Each row is a point. Each copy is the shape, with its points in the same order, turned, moved and blurred by noise. Some copies are also mirrored. Which?

Shape (7 x 3):
[[ 15 -45  33]
 [-61  61 -44]
 [ 26   2 -27]
 [  1  21  23]
 [ 29  36 -17]
 [-13  14  -9]
 [-19  16 -11]]
Copy 1:
[[-59  23  29]
 [ 66 -50 -20]
 [ -2  35 -25]
 [  9  15  31]
 [ 29  43  -7]
 [  7   2   4]
 [ 12  -6  -3]]
Copy 1 is: mirrored
Copy 2:
[[ 28 -45  14]
 [-38  67 -66]
 [ -2  29  29]
 [ 35  14 -21]
 [ 10  49   7]
 [  2  18 -16]
 [ -9  27 -24]]
Copy 2 is: mirrored
Copy 3 (7 x 3):
[[-10 -23  50]
 [ -9  71 -64]
 [  2 -26 -31]
 [ 22  15   8]
 [ 30  -9 -41]
 [ -3  20 -14]
 [  0  24 -17]]
Copy 3 is: only turned
Copy 4, 7 rows:
[[ -6 -40  44]
 [ -2  95 -27]
 [  7 -11 -29]
 [ 31  14  20]
 [ 38   7 -30]
 [  4  25   0]
 [  3  31  -2]]
Copy 4 is: only turned

Shape, 8 rows:
[[ 34  -3 -25 -10]
 [-16  35 -39  54]
 [-52 -29  45 -81]
 [ 31  48  22  15]
 [  6 -80  43  14]
 [ 45  26  -4  19]
 [ 37  12  31  18]
 [-16  27  -1 -39]]
Copy 1, 8 rows:
[[ 34 -37  -3  11]
 [  7  46  -6  29]
 [-54 -83   5 -81]
 [ 26 -12  59   2]
 [-53 -94  22  40]
 [ 39 -11  28  20]
 [ 18 -27  59  20]
 [  4  -8   9 -50]]
Copy 1 is: only turned
Copy 2, 8 rows:
[[ 18  19  -7  36]
 [ 33  49  -8 -49]
 [-48 -95 -11  14]
 [ -2  38  50  -6]
 [ 67 -70  26  29]
 [ 20  44  30  17]
 [ 19  10  51  13]
 [-36  -5 -11   0]]
Copy 2 is: mirrored

Shape:
[[ 41  40 -61  50 -41 -14 -59  19]
 [-16  20   2  49  51 -52  -8 -39]
 [  6  27  22 -35 -34 -61  10 -35]
 [-35  14 -14  31  33 -25  37 -16]
 [ 11  32  45  39 -33 -14   3 -26]
 [ 10  57  54 -40 -34   8 -41  33]
 [  7  -7 -26  12  39  26   2 -35]
 [-20  52 -40 -21 -31  25 -50  -4]
 [-23 -58 -48  32  -6  28 -21  -8]
 [ 43 -27 -32 -29  17  44  11   1]
 [  7 -22 -33  28  51 -26 -61  61]
 [ 17  54  21 -33 -16 -65 -46  64]
 [-12 -17  32  -5  -7  12  -8  76]]
Copy 1 (13 x 8):
[[-78  12  28   7  22  25  42  48]
 [-26   2 -13  82  67 -10   9 -48]
 [ -5  61  22   6  15 -15 -34 -52]
 [ 16  16 -42  68  34  -4  13 -25]
 [-15  28  34  53   0  46  -4 -46]
 [-24  -3  44   7 -30  27 -83   1]
 [-12 -29 -48  14  40  27  15 -36]
 [-67  14 -30  -1 -21  18 -27  22]
 [-24 -40 -44   6 -18  -5  68 -23]
 [ 18 -39 -32 -45  23  30  10 -12]
 [-28 -78  12  32  38 -41  21  33]
 [-19  10  69  18  12 -33 -63  37]
 [ 30 -52  25  28 -39  -3 -15  11]]
Copy 1 is: mirrored
Copy 2 (13 x 8):
[[ 44   1 -38 -44  -5 -17 -74  51]
 [  6  57 -17  44  37 -41   0   1]
 [ 33 -17  13  32 -21 -50  46  51]
 [-19  36 -28  43  10   0  22   8]
 [ 51  34  27  28 -33 -24   5   3]
 [ 46  28  71 -44 -31  -2  36  70]
 [  9   1 -10  -6  50  24  12 -17]
 [ 45  -2   7 -17  23  36 -11  84]
 [-32 -33   8   5  37  32 -48   1]
 [  3 -47  -1 -57  25  23  33 -12]
 [-52  33   6 -66  44 -31 -32  26]
 [  6  36  31 -56 -35 -65  28  95]
 [-46  15  56 -50 -34   9  12  22]]
Copy 2 is: mirrored
Copy 3, 13 rows:
[[ 69  44  -6  66 -46  32 -21  32]
 [ 33  45   9  36  65 -10  30 -34]
 [ 35   8   5 -17 -21 -49 -11 -66]
 [  7  29  -2  20  33 -13  70 -21]
 [ 18   9  61  36 -15  -5   3 -45]
 [ -9  45  54 -35 -54 -10 -48  -1]
 [ -9 -12 -18  21  41  29  21   4]
 [-18  52 -32  19 -50  23 -22  -2]
 [-24 -15 -32  76  10 -12  19  40]
 [ -2 -46 -21 -17   6  23   4  42]
 [ 34  53  -6  28  42 -21  -4  89]
 [ 52  77  30 -36 -39 -48 -31  19]
 [-20  19  48  -7 -22 -44  14  64]]
Copy 3 is: only turned
Copy 4:
[[ 46  29 -36   7 -54  39 -45 -83]
 [-30   0   6  76  38 -15 -26 -47]
 [-20 -26  20  -5 -38 -43  12 -33]
 [-38  -5  -1  62  28  18  -1  -4]
 [  2  27  71  21 -23  -9 -13 -30]
 [ 21  35  12 -80  -9 -51 -13 -17]
 [ 17 -33   9  19  60  39 -24 -26]
 [ -3   8 -16 -61   7  23 -39 -42]
 [ 25 -32  -7  25   7  58 -81  15]
 [ 65 -45   1  -8  29  29   4   2]
 [ 57   9 -61  32  25 -17 -71 -16]
 [ 19  24 -41 -34 -41 -76  -6 -31]
 [ 44  26 -17  -4  -7 -24 -21  56]]
Copy 4 is: only turned

Shape, 12 rows:
[[ -8  44 -24  78   7   9   5  17  25]
 [ -3 -14 -12  13   6 -25 -45 -15 -27]
 [ 20 -12   0 -30 -25  -1   7 -29 -37]
 [ 44 -41 -47 -23 -49 -18  -6  12  -9]
 [-26  18 -12  63  72   0  -6 -33  46]
 [ 66 -10  13 -36 -25 -22  -5   2   8]
 [-31   0   8  26  -4 -78  -3 -29 -21]
 [ 58 -44  25   9 -18 -20  19   5 -37]
 [-21  20   2  71   2   9 -39 -28  40]
 [-25 -18  27  -8   9 -10  -1   2   3]
 [ -8 -30  24  18  13 -13  -3   0  15]
 [-11  18  12  27  37 -14 -28  11   2]]
Copy 1, 12 rows:
[[ -6  23 -36  56  36  29  14  49  10]
 [-22 -31 -25  17  -9 -28 -16  -6 -14]
 [-14  -4  -3 -42 -42  -4  -1 -13  -2]
 [ 24 -33 -16 -49  -3 -26  48 -18  10]
 [-53   4  21  95  29  27   4  20  -8]
 [ 13  -2  26 -47   0 -30  -1 -15  41]
 [-34  -7 -12  38 -51 -56   2  38  -1]
 [ 38 -37  23 -32 -35  -7 -14  24  17]
 [-17  12 -31  86  12  15  -5  -5  24]
 [  5  20  19  23 -23 -22  -6  -6 -27]
 [ 14   0  24  38 -15 -15  -3   1  -9]
 [-16  10  -2  42  22 -18 -29  19 -18]]
Copy 1 is: mirrored
Copy 2 (12 x 9):
[[-11   8 -57  11 -32  49  -4  49  29]
 [-25 -53  -8   9 -17   8 -36  -4 -40]
 [ 29 -33  16  -5   9 -17   4 -17 -42]
 [ 30 -72  18 -52 -37  -7  13 -16  -5]
 [-17   6 -57  51  -7  14 -82  41  39]
 [ 19 -44  47 -16  15  16   8 -35   6]
 [-51 -27  -3  58 -46 -14 -10 -15 -35]
 [ 39 -39  58  15 -16  10   1   7 -35]
 [-19  14 -39   6 -35  49 -56  14   4]
 [-35  -3  16   3   2 -21 -28  12 -13]
 [-20   2  28   2 -13  -1 -43  24   5]
 [-37 -22  -6  15  10  22 -25  34   0]]
Copy 2 is: mirrored

Shape, 17 rows:
[[ 19  23   4   1  -4 -10  95  16 -35  -1 -10]
 [ -5  -6  14 -23  -7 -11 -10   3  13 -15  -9]
 [-37  20  -5 -14  21  -6  15  11 -11 -15   6]
 [ 21   0  22   3  19  -8  34   2 -26   9  21]
 [  8  -3   6  -9   7  -4  42  16  -2 -27 -21]
 [ 23 -14  11  15  19   5 -31   6  10 -30 -20]
 [  7  21   1 -14  -8  21 -34   4   5   6  -3]
 [  7 -12  12  -7  19   7  -4 -47  -8  -3 -21]
 [ -2  17   3 -21 -15  41 -24   0   1 -83  15]
 [-22   9   6  31   7   8 -22  -4 -20 -18 -10]
 [ 23 -35  -1 -11 -43 -13 -28 -48   1 -26 -14]
 [ 17 -15  -4 -19  15 -16 -32 -32   3  -8  10]
 [  0 -18   2 -17   7  -4 -19  -5   4   2  -2]
 [-12  24  36 -16  -7  11  26  -2   7 -13  20]
 [-18   6   4   0  15  62  31  11   3  -4  52]
 [  5   8   5 -23  22  -5 -35  17   3   7 -22]
 [ 13  26  -8  13  19 -12   1  10  24  -1 -13]]
Copy 1 (17 x 11):
[[ 27 -10 -13 -23  24  -2  22  75 -33  34  51]
 [  2   4 -18  -7  -9   0 -16   3   9   0 -13]
 [ 16 -16 -30 -25  32  15   5   6 -19 -16  -5]
 [  0  -8   8   1  30   3  -6  16 -26  27  36]
 [ 23  -2 -20  -6  10 -21   4  41 -15  15   1]
 [ -9  28  -4  23  -2 -32  -1  -8 -15  -4 -24]
 [-15   5  12   1 -18  22   7   0  -7 -24 -15]
 [ 14  16  24 -22   7 -28   1 -19   6  -5   9]
 [ -7 -11 -12 -26 -39 -22 -28   4 -59 -35 -41]
 [-28  21 -17 -20  21 -12  18 -12 -24 -20  -6]
 [ -4  26  -5 -25 -58 -29 -10 -32   9  19   7]
 [ 16  12   6   2 -12  -2 -15 -44  -4   5   2]
 [  2  -1  -2   0  -1   1  -1 -18   7   6 -11]
 [ -7 -22  -7 -21   9   5 -30  32 -12 -19  17]
 [-20 -74  11  -4  18  -7   5  13 -38 -27  11]
 [  8  20   4  12  10  21   4  -3   7  -7 -31]
 [ 13  18 -19  27   8   4  15  14  -8 -23  11]]
Copy 1 is: only turned
Copy 2:
[[ 40 -13 -34 -16 -60   1  48 -24  -3   0  13]
 [-18  17   0  -1   8   7   0   2  32  -4 -15]
 [-31  16 -11  14  -3  -8  33 -22  -9   0 -12]
 [ 17 -32   3  11  -8  -1  39 -19  22   2   3]
 [  7   8 -15 -20 -17  14  30  -7   6 -17 -10]
 [  5  -7  36 -18  34  12   0  12   3 -21 -30]
 [  4  27  23  20  20   6 -26 -17  13   3 -10]
 [ 12 -22 -22   9  30  -4 -13 -20  17 -11 -43]
 [-19  49  26 -51  41  -4  13 -52  15   7 -23]
 [-12  -5  14  -2  26 -11  -1  -6 -28  15 -29]
 [ -2  -8 -10 -36  36 -26 -49   2  50   0 -19]
 [-14 -15   6  14  37 -22 -12 -11  37 -17 -22]
 [-16  -6   2  13  21   4 -12  -7  25 -10 -11]
 [  8  25 -11   5   9   4  40 -22  23  26  -7]
 [  8  12  -6  10  43  22  43 -56  -4  14  36]
 [-18  12  24  31   0  12 -11   1  15 -18 -30]
 [ 16  20  11  20   7 -11  18  15  -2 -26 -10]]
Copy 2 is: mirrored
Copy 3:
[[ 11  44  10 -19   1  44  40  34 -22  31 -39]
 [-11  -4   3 -25 -29 -19 -16  -6  11   1  -7]
 [ 14  32 -25  -5 -11  -7 -11  14  11   8   9]
 [  2  30  24  17  -7  -4  18   9  -1  30 -22]
 [  5   2   1 -23 -19  13   8  24   8  23 -18]
 [  9 -47  20  13 -35  -9 -19  -4  13  18   6]
 [ -1  -3   8   6 -19  -5 -45 -35  -9  -3   0]
 [ 20 -18  18  -4  19 -24   6 -26  21   0  -4]
 [ 32 -26 -20  10 -33 -34 -64  22 -12 -12 -41]
 [  7 -16  -6  26  -6 -10  -9   8 -10 -14  28]
 [-22 -56   0 -12 -13 -34   3 -39   0 -11 -38]
 [  2 -14  -2   7 -18 -41  -4 -42  23  16 -13]
 [-10  -5   3  -5 -13 -22 -14 -23  14  19   1]
 [  9  35  20  -8 -14  -8 -18  20   6 -22 -29]
 [-10  40   4  35  19   1 -53  35  22  15 -29]
 [  7  -1  12 -10 -31 -12 -27 -33   1  19  25]
 [ 10  -1   2   9 -39  29  -5 -16  21   7   5]]
Copy 3 is: mirrored
Copy 4 (17 x 11):
[[ 41  13   7  26  27  19   6  21 -71  39 -50]
 [ -3  -3  -4 -18  12 -16   1 -33 -19  -9   3]
 [ 17   6 -23 -14  10 -17  14  -9  -5  41 -17]
 [ 26  -9  18   8  -5  11 -27   3 -23  24 -34]
 [  5 -14   1  -4  23  12  25  -3 -41  15 -21]
 [-28 -22  -5  -5   6  31   4 -20   9 -10  10]
 [ -7  25 -10 -13  16  -2 -18  -5  18 -16  14]
 [ 14 -15  11 -20  24  23 -29 -32  -8  25  26]
 [ 13 -12 -70 -54  28  20   0  -5   4 -33  -5]
 [  1  16 -28  -6 -11  25  -6 -32  10  24   3]
 [-13 -18 -12 -25   5  10 -40 -44 -56 -26  45]
 [ -8 -37  -2 -16  15 -13 -44 -20  -1   1  25]
 [ -8  -7   8 -17   0 -13 -15 -12 -10   5  19]
 [ 44   7  -9 -13  16 -10   2 -21 -10  -9 -34]
 [ 72   4 -17 -17 -19   6  15  29  22  -2  -4]
 [-33  12  16 -18  17  -8  -8 -10  13   4   6]
 [ -6  -4  -5  32  26  -2   6  -8   6   6   1]]
Copy 4 is: mirrored

Shape, 17 rows:
[[-48   9  17 -32  16   7  26  -9  40 -19  -3  13]
 [ -2  24   6 -33 -11  -9 -11  45  -7   0   2  25]
 [-10   9 -19  -6  31   3 -23  39 -23 -25 -12  -5]
 [ 14 -63 -50 -36 -38  18 -11   6 -18   1  17 -47]
 [  9 -29 -26  15 -65  30  -1  14  -5  -4 -12 -19]
 [ 15 -37 -33 -22 -37  35 -13 -27 -45   0 -33 -16]
 [  1  -8  -4 -21   5 -16 -44   0   1   1  14  27]
 [-18 -35 -41  11 -47  32 -45 -18 -19  28 -22 -37]
 [-31  25  54 -29  41  29  24  11   9   2  22  -4]
 [-18  27 -39 -18 -11   9 -32  28 -37  18  37  17]
 [-21  27   8  -4  55   8  64 -25  38 -18   4  15]
 [-20  26 -21 -21   2  -4 -26  25  14 -10  10 -18]
 [ -7  25  40 -23  35   6  19 -26  34 -14 -20 -25]
 [-39  39  41 -21  37  28  12 -16  29 -69  23  18]
 [  9  -7   4  14  11   4 -22  27  -1   1  37   7]
 [ -9 -18 -25 -24  15  38 -41  46   7  13  -3  23]
 [-57 -16  37  -8  31 -11  32  -7   4 -24 -10  -3]]
Copy 1, 17 rows:
[[-17 -28  18 -48  52   3 -19  22  -5  32  28  11]
 [-23  -7  34 -19 -38 -20 -13  48  15  12  23   1]
 [-47   6  -4 -34 -47   5  -7  25 -23  11 -11   6]
 [  5  20 -52  40 -35  14  27  18 -24  38  41   6]
 [ 30  52 -16  17 -34  23 -27  11  -5  33  39  -1]
 [ 15  66 -40   1 -17   9  32  31 -34  14  28 -21]
 [-19  -8  -3   5  -9 -30   3  45   8  -7 -13   6]
 [ 27  77 -25  19 -19  -5  12  18 -22  43   0  24]
 [  6 -53  54 -39  13  -4  -9  21 -47  16   5  -1]
 [-40  17  33  27 -40 -43  -5  35 -30  19  16  16]
 [-43 -29  38 -35  62  25 -19 -13 -28   0  22  -2]
 [-22  -5   6 -11 -32 -25 -19  12  -9  25  14  32]
 [  6 -33  22 -71  30  -2  -4 -15 -19   3  14   6]
 [-14 -53   9 -58  47 -21 -57  26 -32  12  10 -11]
 [ -8 -11  17  25 -29  -5 -21  19 -19  -3 -18   2]
 [-10  16   9  -3 -31   7  -9  70 -24  10 -10  47]
 [-19 -31  17 -42  30  18   3  16  -8  62  -8 -27]]
Copy 1 is: mirrored
Copy 2 (17 x 12):
[[ 41 -17  18 -30 -64   7 -21   6  24 -11  -4  23]
 [ 11  15  -8 -38 -22 -27 -15 -13 -28  -1 -22 -10]
 [ 15  23  33 -29   0 -30   5  26   1  -7 -39 -16]
 [  3 -50   2  16  19   6 -15   3  12 -20 -34 -92]
 [-13 -17   1  29   1  35  18  -4 -15  -1 -10 -52]
 [-24 -30   1   2   9  17  33  -4  17 -59 -23 -58]
 [-13  -6  22 -20 -12 -50 -22 -17   4 -16   2 -17]
 [-28 -64  34  22  15   5  36  10 -17 -27 -12 -47]
 [ 67   0  14 -38 -20   4 -41  15  -7 -39  -2  38]
 [-31  -8   0 -24  -7 -41 -30  35 -43 -17 -31 -21]
 [ 34   2   6 -29 -36  22 -35  27  60  -8 -10  60]
 [ 17 -16  19 -35 -13 -28  -8  26  -9  17 -10 -17]
 [ 59 -15  11 -43  -9   9   4   5  41 -18  18  35]
 [ 53  32  26 -42 -62   2 -29  43  29 -27  35  20]
 [  5  15  24   3  14 -21 -41   4 -10  -5  -5 -10]
 [-14  -3  58 -39  -8  -4 -28 -13 -24 -13 -38 -29]
 [ 65  -3  24   8 -49 -10  -3   8  31 -31 -22  27]]
Copy 2 is: only turned
Copy 3, 17 rows:
[[-18 -33 -25  20 -36  35 -38  10  -3  27   4 -27]
 [ -1 -47  12 -32 -23  28 -10  28  32 -17 -11   9]
 [ 13  -7  10 -17   0  -8 -18  46   1 -21  16  12]
 [-59  59   7 -26   7  21   3 -18  42 -29  25  26]
 [-50  18 -17  -9 -17   2  42 -13  24 -47  -4  11]
 [-20  68  -8 -12   2  31  22   3  29 -47 -13 -14]
 [-14 -24  26  -8  26  40 -14  16   8 -11 -19   5]
 [-63  59   8 -21  -2  17  38   8 -17 -33 -21   4]
 [  9 -36 -17 -18 -24  18 -11  29  18  66  14 -32]
 [-14 -13  71 -29 -19  23  14  32  18 -17   8   2]
 [ 34 -28 -19  44 -41  15 -30 -16  -7  49  11 -25]
 [-29 -16  23  -9 -22   1 -24  32   8   2  -7  20]
 [  9  -6 -40  13 -19   4 -35  11  11  53 -32 -16]
 [ -3 -51 -16  48 -12   0 -36  43  23  44  10 -54]
 [-11 -34  21 -16  22   3  16   6  11   8  11  14]
 [-14 -12   6 -12   5  50  16  52   1 -14  25  36]
 [ -3 -23 -37 -12 -12  11 -42  -3 -20  20  16 -52]]
Copy 3 is: mirrored
Copy 4:
[[-28  -1  10 -12  22   7 -35 -12 -15 -46 -38  18]
 [ 15  22  15   3  11 -26 -27  36   5 -13  -1 -20]
 [ 39  35 -26  -3   1 -19  13  10 -17 -33  -3  -9]
 [ 62 -54 -67 -28  -4 -28 -42  -6 -23  28   3  -5]
 [ 28 -57 -50   7 -24 -19 -18  38 -25  13 -31 -16]
 [ 11 -24 -95  -1 -10 -20 -23  17 -11  34  -2  11]
 [ 12  16  -6  -3   9 -36  -8 -17  14  13 -19 -22]
 [  1 -43 -78 -21 -10 -36   6  11 -48  34 -15 -34]
 [-15  -4  24 -27  41  27   6   9   7 -45  -2  28]
 [ 13  -7 -21  -8  18 -65   1  16  14 -23  27 -38]
 [-29  -6  23   9   0   7  -5 -23  -6 -64 -20  62]
 [ 17   2   1  -7  -1 -15 -15  -8 -25 -26   3 -35]
 [-23   8  15  -5  -3  48  -8 -18 -17 -14 -11  30]
 [-21   9   9   0  24  47  -9 -25  34 -79 -34   3]
 [ 38 -18   9 -10   7 -27  24   3  16  -6 -24 -12]
 [ 40   7 -20  13  59 -39   0   6 -24  -2 -20 -18]
 [-18  12  -1 -52   3  11 -12   2 -11 -43 -50  38]]
Copy 4 is: mirrored
